Each wall is flat, endless, passes through zero and stands at right angles to its row. A trip goes straight from one point to another. Which walls does it cross, in order?

Walls:
(1): [-18 -20  13]
(2): [14  6 -1]
(3): [ 13 -17  25]
(4): [-14  -3 -31]
(5): [ 60  25 -11]
(6): [-32  -3  33]
Trips:
[-30  26  -9] to [-63 -28  37] => 1, 3, 4
[  2 -22  -5] to [  0   0 -95] => 3, 1, 5, 2
[ 12   4 -25] to [-19  64  12] => 6, 4
[-27  21 -31] to [  6 -21  61] => 6, 1, 4, 3

Walls:
(1): [39  8  9 56 26 14 77 66 52]
(2): [ 23   9  22 -14  47 -47 -36  35 -33]
(3): [-51  26  -2 -19 -48 -23 -38 -52  21]
(4): [ 52   3  -7  38 -27  30   9  34  17]
(5): [-95 -19  55 -46 -18 -22  42  76  12]
(6): [-24  12 -18   2  14 -58  -1 -37 -11]
Trips:
[-11   1  68  32  -5  47 -13  -1  34] to [ 13  -3  -2   2 -42 -54  10  -5  44] => 6
[  7 -33 -22 -31  -1  40 -51 -35   9] to [ 10 -14 -15 -37 -42  47  15 -54 -40] => none
[ 76 -34   2  -7 -51   2  20  37 -75] to [-20  21 -10   3  16  29 -31 -39  15] => 1, 2, 3, 4, 6
[-24  -9  29 -17  56   4   2  -2 -35] to [ -1 -17 -10 -34  19  19  -1  17  13] => 6, 1

Walls:
(1): [-39  21   8  -7 -18  -2  17  -9 -12  15  -1 -19  30 -29  -4 -45   4  28
   8 -29]
(2): [ -4 -65 -21 -11  73  23 -68  13   6 -25  27  34  12 -28  18 -95 -24 -13
  19  -1]
(3): [-13  32   2  19  11   5  -1  10  23 -14  56  -5 -44   2  -9   8  21 -23
  84  15]
(4): [ 34 -21   0  50 -51   8  29  44  25   8  38 -51  15  -9  -3  -6   3 -74
  -2 -34]
(5): [-67 -44  26  -3  26   3  -3 -14   4  17  17  10   7 -47  34  -6  -8  57
 -50  14]
(6): [  4 -24   5  61  24  27  15 -18  -1  41 -53  31  70 -26 -48 -16 -10  39
  55  79]
(7): [-20 -43  -9   0  16 -32  -6 -28 -33  12   7 -34 -68 -24  12 -29  33   4
 -90  91]
(8): [ -3 -60 -53 -14  36   7  -6 -17 -10 -21 -32 -37 -23  34  83  -5  51  11
 -25 -30]
(9): [ 12 -83  10  22 -35  -6  -1  10  23  43  26 -66   7 -45  -4  11  -5  39
 -50   3]
Trips:
[-16 -30  22 -35  31  23 -19  -3  -8  17  12 -24   1  39  42  26  23  25
  26 -33] to [ -6  36  32  25  36  33  61 -74 -61  27 -27 -51  94  56 -54 -20 -28 -10
  -2   7] => 1, 3, 9, 2, 6, 5, 8
[-43 -41  -5  17 -37 -44 -17  77  27   4   4  21  30  26  -3  -8  65 -36
 -29  37] to [-12  27 -40  27 -19 -48  -9 -36 -24 -21 -17  -6 -10   6 -11   6  45  36
   5  -7] => 2, 5, 1, 3, 4, 9
[-10  92   4  15  22 -18 -31 -18 -68  -5   2 -44 -37 -56 -68   4 -29  -1
  20 -39] to [ 27  27  -5 -47 -61 -32 -43  43 -25  52  20  15 -14  25  -1 -18  41  19
 -23   5] => 7, 3, 9
[  0  15  15  -9  -3  20   7 -16   5 -36   1  -6 -16 -66  -8 -53 -23  34
  -3 -37] to [ 14  31 -10 -70  40 -20 -48   2 -88 -12  15  50  17 -34   8 -12  33  21
   3  11] => 9, 7, 8
[  3  -7   4 -18 -32 -34 -44  -5  12 -19  -9  -9  69  -8  25  11 -14 -12
  -9  47] to [-37 -11  37 -10 -21  38 -28 -21  -4  58  -5 -25 -28 -18 -40 -35   1  47
  26  43] => 1, 3

Walls:
(1): [  3  -2   4  51  43 -23  -3 -28  -6  -7   2  14  -9   4  17  22  -6  -6
 -14 -36   8 -26  25   0   7  14  39  10 -15   5 -59  49  13  27  19  27
   4  10 -11 -17  -1   2 -27 -15  -2  -8  11  40]
(2): [-17 -15  -9  15 -16  18 -27 -26 -64  23  -4   8 -24  12   1  10 -27 -21
 -13   8 -48  14 -42  13   4 -13 -13 -11   8 -14 -15  48  23   3  30   6
  41  -8   8   4  18  22  -2 -21  65 -11   2 -21]
(3): [-10 -54  -6  41 -10 -19  88 -37  16 -28   6  26 -22  -1  11   1 -25   3
  -8  -8  21  23  -6  -1 -24   9  -3  28 -27 -17  20  -5 -11  -3  33  36
   6  -4 -25 -76 -11 -19 -32  23  17 -10 -18 -32]
(4): [ 13  24   6 -30   0  -6 -17   8   5   0  21  27   8  12  -2   5   0  -6
  33  12 -21 -41  16  42 -41  48 -13  22  18   6   2  55  35 -20  -7  -3
 -24  -5 -13  15 -39 -24 -14  15  -9  42 -13  -8]
(5): [ 28  -5   0   0 -32  18 -18 -18 -44   7  11  -6  23 -18   9  -8  18  14
  14  28 -11  -4  -5 -65  44 -37   5  -9 -54  16  36 -11 -29 -18 -28 -14
 -17  11   0 -24  22  -2  27 -42 -41  31  21  34]
(6): [-29 -19  28 -23  10 -23   4 -18  -4  -1  22  -1  16   2  48  32   8 -23
  25   3  47  31 -46   1   3  41  26  -6  52   1   6 -40 -17   1  14 -24
  23  15 -32  25 -10  16  38  15  -9  31 -36  22]
(7): [-21  17 -32  30  -3  54   6  13   5 -13  -5  25  -4  -6 -56   4 -12  47
  17 -15 -12 -30   5  15 -50  13  27   6  -6 -41   8  -8  -8  10 -19 -17
  10   6  31   6 -18  52  20  -5  -7 -21 -24  -4]
Trips:
[ -7  -3  -2 -30   4  36 -47  12  22  -1  10  -9  12  -1 -15 -32 -56  11
 -28   9  -1 -49 -20 -42  37 -26 -14 -33 -11 -25  -1 -23  47 -10  -7 -33
  26   7  17  12 -23 -25 -34 -22   6 -21  25   4] to [ 49 -16   7  12 -26  20 -47  16  -2  14  45  20   0  27 -19   6  46 -50
  32  34  30  36  -7   5   2  -7  32 -36  26  -8  12 -45 -11  -7 -19 -26
  -1 -46  31   1  -2  49  26 -31 -63   5  30  24] => 2, 6
[ 47  -2  40  59  30 -77  67   7  12  12 -49  -8   7  25 -16  15  -8  13
 -10  23  27   3   1   7  30 -11  -8   8 -20 -11 -30 -14 -34  31  41  -5
  31  -8 -16  -3  42  33  78  -8  14 -28 -36  45] to [  5   4  28  15  16 -36 -47  25  11 -30 -49   2  29  -8 -23 -12 -39  -1
 -19 -21  16 -19  24  40 -20  19   2 -22  10  29  -9 -27  10 -28  26  30
   2  32  25  12  -8 -42  39  23 -22  73   1 -12] => 3, 4
